Rows are points. The points of each table are mixes of a few directions, plus a little noise. How many directions does each table use, and how many do they share? Where both have some left over, give the other angles between the two spaces (their principal angles), to ten degrees, smallest first.

First (4 x 2)
[[ 6.7  2.1]
 [-2.9 -0.9]
 [-0.4 -0.2]
 [-3.3 -1.0]]
Second (4 x 2)
[[ 1.0  4.2]
 [-0.8 -3.6]
 [-1.0 -4.6]
 [ 0.9  4.0]]
Directions: first 1, second 1, shared 0; angles 60

First (5 x 3)
[[-3.1 -1.2 -3.6]
 [ 5.4  2.1  6.2]
 [ 0.2  0.1  0.2]
 [ 1.2  0.5  1.4]
 [-3.7 -1.5 -4.3]]
Second (5 x 3)
[[-0.4 -0.2 -0.6]
 [-1.8 -0.7 -2.1]
 [ 4.5  1.7  5.1]
 [ 2.7  1.0  3.1]
 [-4.9 -1.9 -5.6]]
Directions: first 1, second 1, shared 1

First (8 x 4)
[[ 0.7  5.4 -4.5  0.7]
 [-4.8  0.3 -2.4  1.4]
 [ 1.4 -1.6  3.0 -1.5]
 [ 5.3 -1.4 -2.1  2.8]
 [-1.2 -2.9  6.4 -3.6]
 [-2.2  2.2  2.2 -3.1]
 [ 0.0  3.3 -1.3 -0.7]
 [ 0.9 -5.3 -1.3  4.0]]
Second (6 x 4)
[[-2.1  0.3 -3.8 -2.3]
 [ 6.6 -3.3 -2.8  5.7]
 [-3.6  1.6  2.0 -1.3]
 [-1.5  1.0  1.6 -2.4]
 [ 5.4 -1.5  1.0  0.4]
 [-4.8  1.8  1.9 -0.1]]
Directions: first 3, second 3, shared 2; angles 70

First (9 x 6)
[[-0.6 -1.6 -1.7  0.0  1.1  5.0]
 [-0.4  2.1  3.3 -1.3 -2.7 -8.4]
 [-6.7 -6.4 -1.9 -2.8  2.9  2.1]
 [ 0.8  2.6  1.8 -1.7 -4.1 -0.3]
 [ 2.2  0.6 -1.1  2.0  1.2  2.6]
 [-0.7 -3.3 -1.6  3.1  6.3 -3.7]
 [ 3.3  2.6 -0.4  1.1 -1.5  4.5]
 [-0.4 -0.6  0.4  0.8  1.7 -4.4]
 [ 2.5  3.9  1.4 -1.1 -4.9  2.6]]
Second (6 x 6)
[[ 3.1  0.8 -0.7  3.6  2.9 -2.0]
 [-3.3  2.7  3.8 -1.0  0.6  1.5]
 [ 3.2 -2.7 -3.7  0.8 -0.7 -1.3]
 [-4.2 -2.7 -0.5 -6.1 -5.6  3.0]
 [ 5.1 -0.6 -2.8  4.3  2.8 -2.9]
 [-3.9  2.6  3.9 -1.6  0.1  1.8]]
Directions: first 3, second 2, shared 1; angles 80

First (10 x 8)
[[ -0.8   1.1   3.5  -2.5  -6.1 -11.3   0.5   7.2]
 [ -0.3  -0.8  -3.5  -0.3   1.7   2.0   1.1  -2.2]
 [ -1.5  -1.9  -8.8  -3.2   1.0  -2.4   4.1  -1.5]
 [ -0.8  -1.0  -4.6  -1.7   0.5  -1.2   2.2  -0.8]
 [  1.8   1.4   7.1   4.1   1.5   7.0  -4.2  -1.5]
 [  0.7   0.3   1.6   1.7   1.4   3.9  -1.4  -1.6]
 [  0.3   0.3   1.4   0.6   0.0   0.8  -0.7   0.0]
 [  0.6  -0.2  -0.1   1.8   2.8   5.9  -1.0  -3.2]
 [  0.6   1.2   5.1   1.1  -1.6  -0.9  -2.0   2.1]
 [ -0.7  -0.3  -1.9  -1.7  -1.2  -3.7   1.4   1.4]]
Second (8 x 8)
[[ 1.5 -2.4 -0.3 -1.5  0.8 -1.1 -0.6 -4.4]
 [ 3.0 -3.8 -0.8 -0.2  1.6  1.2  0.4  9.4]
 [-0.3  1.4 -0.8  0.4 -2.2 -1.0 -4.2  1.9]
 [-1.0  2.5  0.9  3.0 -2.7 -1.2 -0.4 -1.6]
 [-6.7  5.7  0.3 -5.1  3.4  3.3  2.9 -8.6]
 [-1.9  3.4  1.4  3.3 -2.2 -0.3  1.5 -1.3]
 [-0.3 -0.9  0.0 -1.7  2.3  1.3  2.4 -0.5]
 [ 5.8 -6.0 -0.6  1.8 -0.9 -2.2 -1.9  5.0]]
Directions: first 2, second 4, shared 0; angles 50, 80

First (10 x 9)
[[-5.0 -5.9  7.0  2.6 -5.8 -3.8 -2.1  2.8 -4.3]
 [-1.2 -0.5 -2.6 -1.2 -1.3  3.2 -1.5 -1.1 -2.0]
 [ 3.9  3.2  1.3  0.9  4.3 -3.4  3.2  0.5  4.8]
 [-2.9 -3.7  5.2  2.0 -3.5 -3.2 -1.0  2.1 -2.3]
 [ 2.0  2.7 -4.3 -1.7  2.4  2.9  0.5 -1.7  1.4]
 [ 1.3  1.2 -0.5 -0.1  1.4 -0.2  0.8 -0.2  1.4]
 [ 6.3  6.4 -4.0 -1.2  7.1  0.2  3.8 -1.6  6.5]
 [ 0.5  1.0 -2.4 -1.0  0.7  1.9 -0.1 -0.9  0.1]
 [-4.3 -4.5  3.2  1.0 -4.9 -0.6 -2.5  1.3 -4.3]
 [-0.5  0.2 -2.9 -1.3 -0.4  3.0 -1.0 -1.2 -1.2]]
Second (10 x 9)
[[-2.0 -3.3 -5.0 -1.5 -1.1 -5.0  3.5  0.8  0.3]
 [-1.7  2.7  1.3  4.0  0.0 -1.4 -3.9 -1.9  0.1]
 [ 3.2  4.1  0.6 -2.3  0.6  3.6 -4.4  0.9  0.7]
 [ 5.2  0.7 -1.2 -3.6 -2.3  1.5  5.5  1.7 -3.9]
 [ 1.4 -0.9  4.1 -2.3  0.7  3.1 -2.1  2.4  1.3]
 [-1.9 -3.1  6.6  1.4  1.6  2.5 -1.2  0.5  1.8]
 [-0.2 -3.7 -3.8 -3.7 -2.3 -5.1  3.6  3.2 -0.4]
 [-1.9 -2.8 -7.8 -1.1  3.1  1.4  5.9 -3.3  1.7]
 [-1.6  3.6 -0.4  4.4  2.1  1.9 -3.1 -4.3  0.7]
 [-0.4  2.7  5.6  4.7 -2.3 -2.5 -3.7  0.0 -2.3]]
Directions: first 2, second 5, shared 1; angles 90

First (10 x 9)
[[ 3.6 -2.1  1.6 -0.2 -2.0  1.8  1.7  5.9 -5.9]
 [ 0.0 -1.2  1.8  4.1 -1.0 -1.2  0.5 -3.2 -7.8]
 [-2.3  2.4 -0.1 -1.9  1.9 -1.4 -1.7 -2.3  4.5]
 [-2.5  0.8 -3.5  2.1  1.2  1.8 -0.8 -2.8  5.2]
 [-0.6  2.5 -0.1 -0.9  2.0  2.7 -2.5  2.5  0.6]
 [ 5.7 -4.7 -2.7 -0.9 -2.1  0.5  1.2  1.2  4.8]
 [-1.4 -1.2 -0.4 -0.6 -1.6 -3.0  3.1 -1.8  2.3]
 [ 2.4 -1.0  2.7  0.8  0.2 -4.3 -2.3 -6.5 -3.5]
 [ 0.4  0.6 -4.0  2.3  1.9  5.7 -3.0  0.9  3.8]
 [-5.3  4.0  4.7 -4.8 -0.5 -2.6  3.8  6.2 -4.0]]
Second (9 x 9)
[[ -1.9   1.6  -0.8   0.9   1.3   0.8  -1.3  -1.4   1.0]
 [ -1.2   1.0   2.4  -3.7  -0.2  -4.2   1.2  -0.4   1.1]
 [  5.5  -5.3   1.1   0.3  -3.4  -3.1   2.5  -1.0  -3.2]
 [  2.2  -3.4   0.5  -1.1  -2.5  -4.2   3.0  -2.0   0.8]
 [ -0.6   2.6   2.3  -3.7   0.8   1.0  -0.5   5.8  -1.3]
 [  0.2  -1.9  -4.7   3.9  -0.5   4.8   0.6   0.8   2.7]
 [ -2.8   1.3  -1.5   6.0   2.6  -0.8  -4.1 -11.1  -0.3]
 [ -1.5   5.3   2.0  -1.7   3.2   5.3  -3.8   7.2  -3.7]
 [  0.0  -1.2  -1.5  -0.9  -1.2   0.4   2.4   2.2   3.0]]
Directions: first 5, second 4, shared 4

First (8 x 11)
[[-2.0  0.1 -0.1  3.8  2.9 -1.2 -4.2  3.1  2.5  4.2  1.4]
 [-1.8 -3.2 -5.1 -1.0 -3.5  5.2  5.3 -5.1  2.4 -1.1 -4.4]
 [ 0.2  0.1  2.7 -3.1  0.0  2.9  1.5  2.8  6.9 -3.2 -6.9]
 [ 2.0  2.1  3.6 -2.2  0.8 -3.0  0.0 -1.1 -4.9 -2.2  2.6]
 [-2.1  1.1  2.7  1.6  4.5 -3.5 -2.3 -3.2 -2.8  2.5  3.2]
 [-3.8 -2.8 -4.2  2.1 -0.1  3.2  1.7 -4.1  3.3  2.6 -2.5]
 [ 3.6  1.8  1.9 -1.5 -1.4 -2.0 -0.8  3.6 -3.0 -2.1  2.3]
 [ 3.8  0.9 -1.5  0.4 -3.2 -1.5 -1.1  4.1 -4.4 -0.6  4.4]]
Second (9 x 11)
[[-1.6  0.4  4.3 -3.6  2.6  1.2  2.5 -3.4  3.7 -3.0 -5.7]
 [-0.6  1.4  5.6 -3.7  3.1 -0.7  1.5 -2.8  1.2 -3.2 -3.5]
 [-0.5 -2.2 -6.1  3.3 -3.1  2.3 -0.4  2.0  1.4  2.9  1.0]
 [-0.3 -0.5 -0.8  0.3 -0.4  0.6  0.2  0.1  0.7  0.2 -0.4]
 [-2.4 -3.4 -6.0  2.1 -2.7  5.3  1.8  0.0  6.2  1.9 -4.3]
 [ 0.1 -0.7 -2.1  1.3 -1.1  0.5 -0.3  0.9  0.0  1.1  0.8]
 [ 0.4  2.0  5.4 -3.0  2.7 -2.0  0.3 -1.8 -1.2 -2.6 -0.8]
 [ 2.2  2.8  4.6 -1.4  2.0 -4.5 -1.8  0.3 -5.4 -1.3  4.0]
 [ 2.9  0.1 -5.0  4.7 -3.2 -2.8 -3.9  4.8 -6.4  3.9  9.0]]
Directions: first 4, second 2, shared 2

First (9 x 12)
[[-0.8 -1.7 -2.0 -2.4  1.4 -0.7 -1.5 -1.3  2.7  3.2  1.0 -0.1]
 [-1.2 -1.3  0.0  3.2  0.8  2.6  1.6 -1.2  1.2 -0.1 -2.8  0.0]
 [ 0.5 -0.8 -2.9 -7.7  1.0 -4.4 -4.3 -0.4  2.6  4.9  5.1 -0.1]
 [-0.6 -1.0 -0.7  0.0  0.8  0.5 -0.1 -0.8  1.3  1.1 -0.4  0.0]
 [ 3.5  4.4  1.5 -6.0 -3.0 -5.8 -2.9  3.9 -4.8 -1.9  6.1  0.2]
 [ 0.7  1.4  1.4  1.3 -1.1  0.2  0.8  1.1 -2.1 -2.2 -0.4  0.1]
 [-3.2 -4.2 -1.8  4.5  2.9  4.8  2.1 -3.6  4.8  2.5 -4.9 -0.2]
 [ 0.9  0.9 -0.2 -3.0 -0.5 -2.3 -1.6  0.9 -0.6  0.5  2.5  0.0]
 [ 0.1  2.3  4.7 10.1 -2.3  5.3  5.7  1.5 -5.0 -7.8 -6.2  0.2]]
Second (10 x 12)
[[ 0.4  3.7  3.6 -2.7  3.4  6.2 -5.5 -3.6  2.7  3.2 -3.2  4.9]
 [-4.4  5.8  0.7 -4.2  0.4  4.3 -0.1 -0.7  0.3 -1.4 -1.7  5.7]
 [-3.6  1.3 -2.2 -1.9 -1.1 -0.6  2.7  1.1 -0.4 -1.8  0.8  1.1]
 [ 2.2 -8.2 -4.4  3.1 -0.8 -6.9  2.2  1.1  1.0  2.1  3.5 -7.1]
 [-5.1 -4.3 -7.6 -2.0 -1.7 -5.7  5.4  1.8  1.4 -0.2  3.8 -3.0]
 [-0.5  2.3  1.7 -2.1  1.9  3.6 -2.8 -2.0  1.7  1.7 -1.8  3.1]
 [ 4.3 -0.7  2.8  4.0 -1.1 -1.0 -0.3  1.1 -2.8 -1.6 -0.2 -2.3]
 [ 3.8  1.0  3.4  4.6 -2.6 -1.2  1.4  2.7 -5.0 -4.4 -0.2 -2.0]
 [ 1.2 -0.2  0.7  1.6 -0.9 -0.8  0.6  0.9 -1.5 -1.2  0.2 -1.0]
 [ 1.7 -0.8  1.3 -0.5  2.4  2.0 -3.7 -2.4  2.5  3.6 -1.2  0.7]]
Directions: first 2, second 3, shared 1; angles 80

First (8 x 14)
[[-1.0  2.0  1.6 -3.8 -5.7 -4.8 -3.5 -3.3 -1.7  2.5  2.1 -1.6  0.1 -2.3]
 [ 1.1 -1.5  2.0 -2.6 -3.3 -0.8 -1.3 -1.6 -4.1  1.7  3.5  2.4  0.9 -6.6]
 [ 0.0  1.9 -0.8  0.1 -1.1 -0.8 -0.3 -1.8 -1.9 -2.6  1.2  4.9 -0.4 -3.1]
 [-3.6  4.2  0.1  2.5  1.0 -2.6 -2.1 -2.2  2.3  5.2  1.2  3.4 -4.1  0.2]
 [ 1.0  0.0  0.3 -2.3 -3.0 -1.2 -0.7 -1.4 -2.6 -1.8  1.2  0.8  1.3 -2.9]
 [ 0.3  0.4 -1.6  0.5  1.0  0.6  1.2  1.2  1.9 -3.3 -2.7 -2.8  0.9  4.4]
 [ 1.1 -2.4 -0.1  1.1  2.5  2.8  1.8  2.1  0.2 -0.5 -0.6 -0.3  0.6  0.4]
 [ 1.2 -4.5 -1.6  4.7  8.8  6.8  5.1  7.1  6.1 -1.1 -5.8 -6.9  0.7  9.9]]
Second (8 x 14)
[[ 5.1 -5.0 -0.3 -4.9 -3.5  2.1  2.1  2.1 -3.7 -8.4 -1.8 -5.8  6.3 -0.1]
 [-4.2  4.0  0.2  4.0  2.9 -1.7 -1.7 -1.7  3.0  6.9  1.5  4.7 -5.1  0.1]
 [-4.9  4.8  0.3  4.7  3.4 -2.0 -2.1 -2.0  3.5  8.2  1.8  5.6 -6.1  0.1]
 [ 3.9 -3.7 -0.2 -3.7 -2.7  1.6  1.6  1.6 -2.8 -6.4 -1.4 -4.4  4.8 -0.1]
 [ 3.0 -3.0 -0.2 -2.9 -2.1  1.2  1.3  1.3 -2.2 -5.1 -1.1 -3.5  3.8 -0.1]
 [-2.6  2.6  0.2  2.5  1.8 -1.1 -1.1 -1.1  1.9  4.4  1.0  3.0 -3.3  0.0]
 [-0.5  0.5  0.0  0.5  0.4 -0.2 -0.2 -0.2  0.4  0.9  0.2  0.6 -0.6  0.0]
 [ 0.3 -0.3  0.0 -0.3 -0.2  0.1  0.1  0.1 -0.2 -0.4 -0.1 -0.3  0.3  0.0]]
Directions: first 4, second 1, shared 1

First (10 x 18)
[[  0.1  -2.7  -0.1  -3.9   1.2  -5.8  -0.9   1.3   0.0   0.7  -1.7  -0.3
    4.4   0.8  -3.5   4.2  -0.4   7.1]
 [ -0.1  -0.7  -0.1  -0.9   0.3  -1.4  -0.2   0.4   0.1   0.2  -0.4  -0.1
    1.0   0.1  -0.9   0.9  -0.1   1.7]
 [  0.0   2.1   0.0   3.0  -0.9   4.4   0.7  -1.1  -0.1  -0.4   1.2   0.3
   -3.4  -0.6   2.8  -3.2   0.2  -5.4]
 [ -0.1   3.4   0.2   4.7  -1.5   7.1   1.1  -1.7  -0.1  -0.7   2.0   0.5
   -5.5  -0.9   4.2  -5.1   0.3  -8.7]
 [ -0.1   5.6   0.3   8.0  -2.5  11.9   1.8  -2.8  -0.1  -1.2   3.4   0.7
   -9.0  -1.5   7.1  -8.5   0.7 -14.5]
 [  0.1  -3.8  -0.2  -5.4   1.7  -7.9  -1.2   1.9   0.1   0.8  -2.2  -0.5
    6.0   1.0  -4.9   5.7  -0.4   9.7]
 [  0.0  -1.1  -0.1  -1.5   0.5  -2.1  -0.3   0.5   0.0   0.2  -0.6  -0.2
    1.6   0.3  -1.3   1.6  -0.1   2.6]
 [  0.1  -1.6  -0.1  -2.3   0.7  -3.4  -0.6   0.8   0.1   0.3  -1.0  -0.2
    2.5   0.4  -2.1   2.4  -0.2   4.2]
 [  0.0  -0.9   0.0  -1.3   0.4  -1.9  -0.3   0.5   0.0   0.1  -0.6  -0.2
    1.5   0.2  -1.1   1.4  -0.1   2.4]
 [  0.0  -0.4   0.0  -0.5   0.1  -0.9  -0.2   0.2   0.0   0.1  -0.3   0.0
    0.6   0.1  -0.5   0.6  -0.1   1.1]]
Second (9 x 18)
[[  0.0   1.7   0.1   2.5  -0.8   3.7   0.5  -0.9   0.0  -0.3   1.1   0.2
   -2.8  -0.5   2.2  -2.6   0.2  -4.5]
 [  0.1  -2.4  -0.1  -3.5   1.1  -5.2  -0.8   1.2   0.0   0.5  -1.5  -0.3
    3.9   0.6  -3.1   3.7  -0.3   6.3]
 [  0.1  -2.5  -0.1  -3.6   1.1  -5.3  -0.8   1.3   0.0   0.5  -1.5  -0.3
    4.0   0.7  -3.2   3.8  -0.3   6.5]
 [ -0.2   6.8   0.3   9.7  -3.0  14.3   2.1  -3.4  -0.1  -1.4   4.1   0.8
  -10.8  -1.8   8.7 -10.3   0.8 -17.5]
 [  0.0  -0.7   0.0  -1.0   0.3  -1.5  -0.2   0.3   0.0   0.1  -0.4  -0.1
    1.1   0.2  -0.9   1.1  -0.1   1.8]
 [  0.0   0.4   0.0   0.6  -0.2   0.9   0.1  -0.2   0.0  -0.1   0.2   0.0
   -0.6  -0.1   0.5  -0.6   0.1  -1.0]
 [  0.0  -2.0  -0.1  -2.9   0.9  -4.3  -0.6   1.0   0.0   0.4  -1.2  -0.2
    3.2   0.5  -2.6   3.1  -0.2   5.2]
 [  0.0  -0.8   0.0  -1.1   0.3  -1.6  -0.2   0.4   0.0   0.2  -0.5  -0.1
    1.2   0.2  -1.0   1.2  -0.1   2.0]
 [  0.0  -0.5   0.0  -0.7   0.2  -1.0  -0.1   0.2   0.0   0.1  -0.3  -0.1
    0.7   0.1  -0.6   0.7  -0.1   1.2]]
Directions: first 1, second 1, shared 1
